Every row gives one point. The window is the flat piece filled in between its corners: a triangle in 3 columns, a solid with four corners in 4, and so on. A path goes straight from each point to the next, and from the last back to the first. After which points does the path pass through the window?
In the rows, 128 means zero.

Window (4 x 4)
[[154  31 143 129]
 [ 89 133 157 145]
 [126 138 153 146]
 [103 134 124 160]]
Path:
(1): [107 125 148 113]
(2): [109 113 172 171]
(3): [121 108 145 184]
(4): [119  94 118 107]
(5): [138  71 119 130]
(6): [138  80 165 164]
(7): [ 96 117 180 167]
(8): [ 99 113 119 127]
(9): [122 119 113 121]
(10): [139  98 186 163]
(11): [107 131 148 168]
(12): [103 131 122 131]
(13): [106 132 132 120]
(14): [ 84 128 177 169]
(15): [115 100 158 156]
(16): [110  96 146  94]
Through the window after points: 3, 9, 11, 13

Window (8 x 8)
[[168  84 110 172  99  99 143 137]
 [190 105 121 132 129  57 119 103]
 [121 127  92 117 108  88 135 148]
 [218 112 115 126  98  98 141 153]
 [ 97  89 126  81 143 139 159 133]
 [ 48 173 148 124 145 208 188 144]
 [149 107 117 126 118 125  90 141]
 [102 104 142 115 164  90 127 178]]
Path:
(1): [154 123  87 105 151 119 123 157]
(2): [136 127 104 110 171 180 144 157]
(3): [ 97 150 149 132 106 145 174 140]
(4): [126 118 151 103 115 111 140 139]
(5): [168 123  78 113 151 126 139 154]
(6): [134 128  93 120 136 127 152 145]
(7): [122  92 159 139  70  80 122 175]
(8): [116 114 163 114 116 135 132 133]
(9): [155 111  71 134 136 121  93 155]
(10): [128 100 102  94 150 130 141 132]
(11): [ 97  92 167 106 109 115 163 136]
(12): [155 133 155 148  56 108 164 134]
(13): [125 121 108 119 182 117 120 148]
(14): [153 101 102 138 156 102 144 144]
(15): [138 129 152 100  78  62  96 124]
(16): [106 110 138 135  95 109 151 158]
Through the window after points: 2, 8, 10, 14

Window (11 x 11)
[[ 69 131 124 110 149 132  53 147  91 120  83]
 [133 118 109 171 126 127 186 124 101 130 127]
 [136 146 134 155 114 104 100 156  97 168  72]
 [146 144 100  76 193  97 102 158 138 144 141]
 [ 58  92 135  99 118 114  83 134 121 171  85]
 [124 195 107 117 173 155 133 157 180 130 165]
 [125 165  92 133 113 127 132 107 173  88 130]
 [153 187 104  96 128 162 131 110 162 107 218]
 [120 130 120 223 124 108 105 111 132 132 127]
 [143 150 113 100 148 142  97 190 178  94 176]
 [132 127 176 181 130 103 156 102 115 126 100]]
Path:
(1): [106 154 122 140 118 102 141 152 120 116 127]
(2): [153  95 139 158 149 147  54  93 136 154 114]
(3): [126 125 131 119 144 143 101 138 131 129 107]
(4): [ 69 191 126 127 122  66  82 148 155 161 151]
(5): [119 166 115 120 120 104 111 139 140 116 171]
(6): [156 157 112 125 163 198 141 114 169 116 150]
(7): [139 132 102 139 165 159 102 121 195 127 102]
(8): [107 155 134 118 128 108 110 145 121 124 140]
(9): [ 89 138 119 169 107  63 124 143 113 127 140]
(10): [137 135 118 148 162 148  99 130 147 133 109]
(11): [128 123 145 155 159 152  87 127 144 133 133]
(12): [ 99 171  82 170 114  83 130 136 123 123 121]
(13): [111 149 125 149 123 100  97 150 117 135 113]
(14): [161 116 118 126 155 178 116 138 159 141 121]
(15): [139 116 130 154 159 146 109 122 151 100 102]
(16): [ 84 166 127 136 109  59 132 161 102 178 137]
Through the window after points: 5, 11, 13

Window (12 x 12)
[[137 137 117 113 193 194 132 142 107 150 176 131]
 [137 174 129 134 181 144  89 193 101  74 153 128]
 [151 154 150 138 150 188 139 169 160 156 103  87]
 [145  78 129 140 185 119  88  79 157  96 116 151]
 [ 92 145 142  64 115 112 167 144 140 154  84 116]
 [134 129 126 130 127  94 151 135  91 131 211 169]
 [135  77 138  98 120 111  86 147 128 121 112  72]
 [169 123 115 110 134 104 166 139  95 140 113  70]
 [112 122 113 147 146 171  71 134 114 119  99 132]
 [110 150  98 101 149  90 111 227 100 145 103 134]
 [138 116  91 136 174 192  94 148 155  80 135 143]
 [163 150 102 160 166 109 113  67 170 122 162  94]]
Path:
(1): [114 119 116 149 175 162 155 153 153 118 111  64]
(2): [113 126 116 128 167 120 163 182 106 122  90  82]
(3): [168 131 122 110 133 133 126 117 117 141 144 108]
(4): [155 130 112  56 110 163  77  98 103 137 143 124]
(5): [128 138 130 164 182 152 143 176 143 134 119 107]
(6): [101 121 119 119 161 134 128 139 146 127 110 116]
(7): [166 157 155 101 129 149 103 150 125 131 147 141]
(8): [176 147 136  94 145 106  66 156 176 132 121 122]
(9): [115 117 112 152 161 133 167 104  86 120 143  93]
(10): [ 86 135 113 136 162 159 105 145 118 116 149 127]
(11): [244 142 141 106 152 109 125 173 152 138 127 154]
(12): [155 128 131 105 155 129  99 140 116 118 130 120]
(13): [ 96  96 121 128 129 141 138 164 132 137 132  76]
(14): [ 95 138 117 153 156 158 115 153 140 127 135 111]
(15): [151 112 113 121 143 153  76 126 102 110 109 150]
(16): [155 125 117  99 136 119  89 147 106 124 110 120]
Through the window after points: 2, 4, 12, 14

Window (14 x 14)
[[172  58 138 153 174 152  16 166 121 135  66 107 167  90]
 [159 136 113 109 206 170 159  98 158 136  90 157  79 127]
 [109 110 154 131  96  84  74  93 173 163 131 147  45 173]
 [139 186 143 191 110 134 146 143 146 107 142 139 107 111]
 [124 163 124 145 116 136 131 152 105 125 165 136  73  97]
 [147 186  89 129 124 116  88 117 110 121 139 112 112 116]
 [101 151 121 103  83 143 130  96 124 158 109 153 128 111]
 [190 108 131  96 134 141 128 137 111  99 108 130 111 105]
 [109 140 136 169 116 119 113 132 111 102 147  83 119 116]
 [119 132 127 131  92 133  49  59 181 145 140  95  56 111]
 [115 122  94 118 153  71 116 159 192  52 200 157 104 115]
 [142 138 118 101 100 181 106 127 109 145 140 132 148 142]
 [141 102 151 113 131  98  94 169 168 141 162  95 161  97]
 [169 110  50  73  85 152 134 149 122 135 118  96 110 117]]
Path:
(1): [123 162 120 115 116 122 116 147 138 105 145 138  82 126]
(2): [106 190 143 111 141 119 128 166 156 102 130  98 106 127]
(3): [150 122 100 124 108 150 127  92 129 138 146 153 105 121]
(4): [127 107 118 176 152 103 138  99 107 112 143 110 140 123]
(5): [130 155 143 105 101 145  83 164 157 125 136 101  94 106]
(6): [ 92 122 179 121 122 164 136 153 141 108  75  99  71 153]
(7): [141 149 116 159 114 106 104 117 141 127 160 133 110 114]
(8): [166 100  96 145 104 110 110  91 124 156 139 133  97  73]
(9): [ 98 176 155  87 128 142 120 174 160 101 160 108 144 166]
(10): [121 160 153  89 115 154 123 144 121  99 127 116 106 112]
(11): [145 128 110 139 117 128 117 124 122 136 135 136 107 109]
(12): [146 150 118 153 109 133 122  88 134 144 142 113 117 106]
Through the window after points: 4, 6, 10
